Every row gives one point. The ring and each string are closed loops that go straight from each point to the next, and from the last back to the first. Before rounding, they use only three directions, however many columns there are. Count how often each string passes through the ring. Passing back the other way cancels.
(in the rows, 128 means zero)

Ring:
[[142, 117, 151],
[142, 161, 160],
[139, 178, 141],
[126, 174, 109],
[106, 148, 98],
[103, 111, 110],
[127, 101, 130]]
String:
[[95, 125, 85],
[83, 119, 129],
[99, 114, 138],
[127, 89, 147],
[173, 101, 152],
[147, 139, 140],
[120, 147, 143],
[117, 184, 162],
[103, 177, 145],
[133, 149, 115],
[126, 151, 76]]
Times through: 0
String:
[[100, 105, 86],
[66, 119, 104],
[83, 139, 117],
[115, 144, 121],
[143, 156, 84],
[135, 182, 91],
[123, 192, 117],
[117, 162, 133],
[108, 161, 141],
[125, 153, 127],
[144, 165, 103],
[136, 177, 79],
[103, 166, 75],
[84, 145, 109],
[118, 137, 120],
[117, 134, 121],
[133, 121, 97]]
Times through: 3

Ring:
[[120, 175, 92, 139, 139, 152, 126, 123],
[119, 174, 109, 118, 146, 142, 89, 93],
[123, 150, 126, 109, 145, 131, 79, 84],
[132, 113, 140, 109, 137, 121, 93, 92],
[139, 95, 135, 127, 129, 124, 124, 119],
[141, 106, 115, 150, 126, 138, 150, 147],
[136, 134, 93, 164, 128, 153, 162, 161],
[127, 161, 87, 156, 133, 156, 150, 146]]
String:
[[131, 134, 108, 141, 132, 142, 138, 133],
[130, 135, 100, 149, 127, 146, 160, 146],
[127, 161, 78, 166, 129, 161, 172, 162],
[126, 186, 67, 171, 137, 170, 155, 159],
[122, 198, 66, 166, 141, 171, 143, 150],
[123, 199, 71, 162, 145, 169, 127, 141],
[128, 161, 98, 144, 140, 150, 119, 126],
[123, 139, 121, 116, 134, 132, 116, 103],
[113, 162, 120, 102, 140, 131, 96, 81],
[113, 213, 93, 122, 156, 154, 69, 85],
[121, 189, 98, 130, 151, 151, 81, 99],
[127, 158, 107, 133, 143, 144, 103, 111],
[122, 128, 139, 98, 137, 120, 92, 80],
[121, 122, 152, 83, 140, 111, 70, 60],
[127, 127, 143, 97, 143, 119, 68, 72],
[133, 130, 135, 113, 146, 127, 69, 86],
[132, 142, 110, 138, 139, 142, 112, 120],
[130, 123, 125, 123, 133, 130, 117, 111],
[133, 78, 156, 101, 125, 107, 116, 95],
[142, 64, 154, 116, 123, 110, 126, 113],
[139, 75, 144, 121, 122, 116, 136, 120],
[146, 94, 118, 154, 125, 137, 151, 153],
[146, 87, 118, 155, 121, 135, 165, 158],
[143, 101, 108, 162, 122, 142, 170, 164],
[144, 134, 82, 184, 129, 162, 172, 182],
[138, 151, 82, 175, 134, 162, 155, 167]]
Times through: 4
